Each row of a before or after table is a point. One or more steps were done to the points. Then noise was added and the rows were shuffled. The steps act on columns, c1 being the first. Write out the steps. A step turns or swaps two columns, mirrors them in a line or flattens them onto one, adds a multiple of one to another, or multiplies or shifts one. Angles are multiples of 10 degrees, from the lower column toward the higher: turns from -170 to 170, lines from 10 to 170 but not 90. Use the fewest steps. Two steps may share a column if one is a turn and the other turns, adds or multiplies; they go together, in the order done. Otherwise the lowest column goes first.
In the rows, 128 means zero.

Before:
[[ 43 118 226]
 [162 163 100]
 [148 168  86]
 [124 114  78]
 [ 83 116 114]
 [167 108 112]
 [149 154 122]
 [ 95  92 212]
 [ 77 121 118]]
After, 9 rows:
[[149 112 109]
 [142 172 108]
 [103 122  73]
 [ 83  76 202]
 [132 174  90]
 [ 60 118 119]
 [ 19 106 222]
 [ 66 117 110]
 [128 157 124]]
Steps: shift c1 by -20; turn c2 and c3 by 10 degrees

Before, 9 rows:
[[190 126 130  84  99  39 186  79]
 [159 106 116 171  51  55 122  75]
 [139 114  86  87 194 157  62 151]
 [112 137 138 146 171 164 138 126]
 [177 141 139 167 174 151  71 180]
 [167 138 173  73  59  77 133  68]
 [142 195  81 170 105  62  74 106]
 [140 151  78 128 126 173 130 186]
 [ 96 125 149 167 147 111 100 223]]
After (9 x 8):
[[205  99  84  48 190 143 110  96]
 [242 129 128 137  94 129 207 230]
 [232 130 138 112 173 156  65  85]
 [180 129 140 147 170  96 122  99]
 [149 128 151 129 147 206  80  98]
 [202 154  84 121 129 170 136  57]
 [208 198  69 123 118 159  63 188]
 [211 124 115 158  46 127  90 211]
 [228 144 158 100  67  93 180 203]]
Steps: shift c1 by 60; turn c2 and c5 by 10 degrees; add -0.3 times c3 to c8; turn c6 and c8 by -120 degrees; turn c4 and c7 by -50 degrees

Before:
[[113 160 164 127 150  58 135 136 179 114 169  83]
 [ 95 177 162 118 146 192  78 125  93  82  47 181]
 [138 103 183 180 143  77 102 113 163 112 170 100]
 [ 24 159 113 126 152 160 128 177 112 151 159 176]
 [143 149 133 157 157 120  92 163 138  73 138 113]
 [139 106 144 150 110  57 135 134 123  89 132 106]
 [ 83 188 158 167 132 200 115 179 102 121  47 167]
 [132 163 147 180 168  88 135 104 118  93 139 119]
 [120 122 117 156 156  97 106 114 145 120 104  86]]
After:
[[128 118 131 149 148  97 153 118 137 102 147  96]
 [160 252 131 151 142 173 165  44 106  87 107 200]
 [119 226 132  83 159 178 191  53  83 101 164 189]
 [102  78 126 164 133 101 149 176 172  82 129  68]
 [145 193 122 119 136  83 131 173 171 122 104  67]
 [ 96 165 133 107 152 112 150 121 134  68  96 116]
 [205 191 132 141 148 174 197 139 114 141  72 159]
 [127 200 134 141 173 112 119 146 116  62 140  91]
 [121  85 131 124 115 104 114 131 122  84 122  62]]
Steps: turn c1 and c7 by -140 degrees; multiply c2 by 2; multiply c3 by 0; turn c4 and c10 by -40 degrees; add -0.3 times c9 to c5; swap c6 and c12; turn c8 and c11 by -110 degrees

Before (10 x 18):
[[ 95  85 106 106 123 166 140 164 119 162 176 165 125 113 119 121 147 168]
 [ 97 149  94 188 119 113 146  86  87 159 116 105 160 114 121 104  94 152]
 [100 106 142 116 107 165 167 123 137  82 152 175 157 154  78 136 147 138]
 [122 110  85 119 156 126 111  94  59 160 179 171 174 130 122 153  67 146]
 [120  81 114 122 122 140 134  88 118  93 175 136 118  98 122 116 126 149]
 [162 142  86 140 152 101  82 160  57 104  99 108 138 178 120 134  99 178]
 [114  90 156 179 101 142 113 167  72 165 130 128 163 138 109  77 121 105]
 [120 125 120 169 173 161 150 172  63  83 175  98 119  89 107 139 144 115]
 [104 142 120 123 128 133  75 124 133 168 111 177 145 119 163 118 126  94]
 [ 79 134 162 145 114  96  77 171 122 100 134 185 156 120 114  83 155 108]]
After, 10 rows:
[[ 95 134 115  81 119 101 166  86  88 153 104 234  97 113 122 106  96 153]
 [116 163 138  81 101 164  99 165  73 166 120 170 109 136 111  78 121 104]
 [164 140  66 124 152  98 131 158  59  94 105 186 124 180 121 134 100 176]
 [ 94 135 120 136 122 186 152 167 119 176 161  22 135 112 120 118 145 165]
 [121 147 126 129 121 168 145  87 119 110 182 107 151  96 124 117 126 147]
 [104 126  82 114 127 123  98 123 131 158  97  11 106 121 162 117 124  95]
 [ 97 136 168 124 106 170 144 124 137  96 168   7  98 154  77 136 151 139]
 [120 162  86 120 155 137 150  94  57 176 163  22  97 130 121 155  66 148]
 [ 78 157 111  90 113 102  63 172 122 106 143   8 113 118 116  84 155 109]
 [121 107 140  98 172 151 148 172  65 101 189 235 128  89 111 140 145 113]]
Steps: turn c2 and c6 by -40 degrees; turn c2 and c13 by -150 degrees; turn c3 and c7 by -50 degrees; turn c4 and c12 by 160 degrees; multiply c12 by 2.5; turn c10 and c11 by -20 degrees

Before, 13 rows:
[[153 103  70 105 221 162 109 217 148 108  82  83 148 107 154 113 134 171
   81 120 162 196 101 137 145 149 130 114  88 128 134  17]
 [143 116  71 139 161 101 184  92  57  92 166 165 177 155  65  91 119  88
  139 101 118 122 173 161 119 106 185 145 154 120 118 168]
 [122 121  55 138 156  94 134  54  66 102 150 152 159  74  78 109 108  88
   97 120 116 131 210 136 105 110 187  91  95 134 173 128]
 [193 118  51  99 139 141 146 169 133 113  52 103 150 139 216 151 115 190
  140 153 174 150 134 125 170 163  75  68 126 103 114  77]
 [ 85 103  78 108  25 103 176 102 151 111 194 187 121 174 133  94 149 136
  105 148  85 121 124  86  74 100 149 121 163 164 129 108]
 [127  98  70  92 190 112 134  72  80 126 179 172 152  90 118 115 152  83
  155 101 133  64 224 179 190  86 217 120  94 104 113 119]
 [143 136 104  89  50 105 150  69 100  78 148 114 121 169 146 153 119 209
  133 158  81 163  39  64 130 122 145 159 157 132 172  60]
 [149 117  93  96 110  56 136 124  92 134 162 138 146 143  62 153  98  89
  103  94 181 129 234 156 149 112 155 126 134  95 146 129]
 [122 114 104  88 119 116 135  54 125 108 143 160 177 114  24 105  91  94
  136 111 122 134 171 180 118 126 174  79 137  90 131  72]
 [146 140  40 111 100  60 125  44  83 113 155  68 200 139   7 105 134  90
  116  93 128  92 180 154 113 101 162 138 107 140 104 126]
 [127 113 123 142  61  98 173 105 142  73 158 100 165 187 102 183 177 138
  104 175  80  85  92  66  53 110 132 119 178 117 161  92]
 [ 81 137  75 105  46 189 170  93 167  57 173 141 153 162 169 125 161 143
   76 157 117 122  78  88 100 126 116 159 200 128 205  83]
 [158  96  67  98 152 134 141 218 131  70  43  89 150  61 182 122 100 139
   94 109 153 159  82  86 132  95  70 134 130  93 110  34]]
After, 13 rows:
[[129 111  48 144 158 155 136 115  66 168 135 157 159  81  79 116 109  87
  146 101 118 134 202 135 103 188 106  90  86  69 171 138]
 [144  63  34 106 102 166 126 107  80 146 136  74 210 143  11 106 133  90
  163 136 128  93 180 153 118 167 130 134 108  59 110 127]
 [148  76  91  97 108 193 140 140  95 113 140 133 144 141  63 158  97  88
  153 127 178 129 236 156 156 168 126 124 135 105 144 132]
 [140 102  99  95  46 143 152 105 103 191 123 113 121 171 149 152 121 208
  185  97  76 158  38  64 127 144 122 157 156  75 176  60]
 [193 152  55 104 133 127 146 146 130 149  29 101 152 140 223 148 113 184
  194 112 174 147 140 130 166  66 138  72 122 158 113  77]
 [ 88 123  79 107  25 161 174 110 151 147 181 190 123 177 131  96 156 140
  155 132  83 119 121  84  79 168 132 126 164 130 134 108]
 [145 113  69 137 163 162 189 126  56 165 141 158 181 157  73  88 113  91
  194 118 117 126 170 153 118 185 106 144 161  92 123 172]
 [144 167  73  99 214 123 104 146 155 134  62  81 146 111 147 108 137 175
  138 149 163 198 105 134 143 109 115 114  92 209 128  12]
 [132 115 124 144  60 158 170 126 142 186 136  97 172 191 104 184 175 138
  154 108  81  85  95  58  47 145 146 123 180 104 161  93]
 [ 83 172  73 107  49  85 175 123 163 196 147 142 156 160 173 124 159 142
  123 145 119 120  85  86  93 118 139 160 202  95 210  89]
 [124 138  67  90 186 151 136 124  91 141 161 175 151  87 118 116 149  84
  210 118 127  63 227 180 193 219  96 117  87  68 119 119]
 [119 129 107  86 122 150 141 127 128 142 123 163 178 120  24 109  91  89
  189 155 121 140 169 184 122 167 100  71 137  38 130  75]
 [154 155  71  96 146 149 141 157 123 174  27  94 145  63 174 125 101 139
  146 175 149 159  88  92 136 113 198 136 136 189 115  39]]
Steps: turn c2 and c6 by -130 degrees; turn c8 and c30 by 60 degrees; multiply c8 by 0.4; add -0.7 times c9 to c20; turn c10 and c20 by -160 degrees; shift c11 by -20; shift c19 by 50; turn c26 and c27 by -130 degrees
